Each row of a before or after table is a point. One or more steps were done to the points. Then noise was added and the rows were shuffled. The steps act on how far a point lies along the listed directions, d1 being the first. Name the steps. A step turns or swaps two directions, mirrors them in a line or flattens them onto one, adds a multiple of one to another, or multiplies one. Angles are multiples of 10 degrees, from the lower direction toward the higher: turns from -170 to 170, lines from 10 to 170 but not 90. Use the fewest steps. Two steps may share a direction if one is a turn and the other turns, adds or multiplies; they go together, in the order done. Otherwise the lowest direction goes first.

Directions:
(1): [-6 70 13]
(2): [-28 -14  64]
(3): [65  0 29]
Before, 12 rows:
[[ 19 -18 -18]
 [  2 -12  37]
 [ 16 -28 -41]
 [ 32  16   0]
 [  1  12   4]
 [ 16 -20  26]
 [-12 -12 -44]
 [-14  29 -35]
 [ 43 -28 -29]
 [ 26  15  25]
 [  8 -21   9]
 [-12  12 -44]]
After, 12 rows:
[[ 79  22  35]
 [-70  33 -52]
 [ 85   2  56]
 [ 38 -31  37]
 [-72  39 -34]
 [ 16   5 -51]
 [ 41   2 -15]
 [  3   9  14]
 [ 97   7 -14]
 [ 68 -23  31]
 [-67  14 -66]
 [ 33 -18   2]]
Steps: turn d1 and d2 by 40 degrees; multiply d3 by 3

Directions:
(1): [-51  24   3 -65  63 -26  20  20  50]
(2): [ 46  61 -28 -21 -34 -53  32  50 -26]
(3): [ 29  -4  18  25  -1 -73 -69  -6  57]
(4): [ 29  24 -87  18  58   4  -7 -50  -2]
Before:
[[ 10 -21  23  20  10 -13 -18 -11   4]
 [  5  11   1   2  -2 -16 -39 -16  43]
 [  5 -29  29  31 -17  -7 -38 -14  25]
 [-15   8  -9   2  25   3 -11 -29   0]
 [  4   3 -43  28  17  46  20 -43 -31]
 [  5  -3 -12 -16  -9  21  38   8 -29]
 [  9   4  13   1 -50   4  34  21  -9]
 [-18 -24  27  -3 -11  22  -7 -11   1]
 [-15 -45  34  14  28  -7 -33 -11  32]
 [  1 -14 -24  36  26  44 -17 -48 -18]
 [ 17   8  13  27 -26 -15  -5  10  -5]
 [ -1  32 -15 -31  13  15  37  20 -12]
 [-27 -14 -15  12  38 -13 -52 -42  47]]
After:
[[ 36 -33  46  74 -65 -14 -52 -18  -2]
 [ 56  11 -43  44 -35  -1   4 -23 -15]
 [-36  11  13 -34  -8  38  23   6   6]
 [ 20 -49  50  70 -58  24 -53 -23 -22]
 [ 39  -5 -14  15  -9 -33 -21  -9  11]
 [-36   3  33 -17  10  -9  -8  -3  14]
 [  4 -16 -13  15   8  24 -16 -37  -2]
 [  8 -33  -4  44 -35  68  11 -27 -48]
 [ -4  41   0 -43  43 -52  -6  27  54]
 [ 37   2 -13  53 -46  24   9  -7 -51]
 [  7 -24  14  21  -3  29  13 -12 -34]
 [-43 -34  11 -15  49  41  20  -8   2]
 [-94 -19  42 -50  23  27  14  11  28]]
Steps: multiply d1 by 3; turn d3 and d4 by -160 degrees
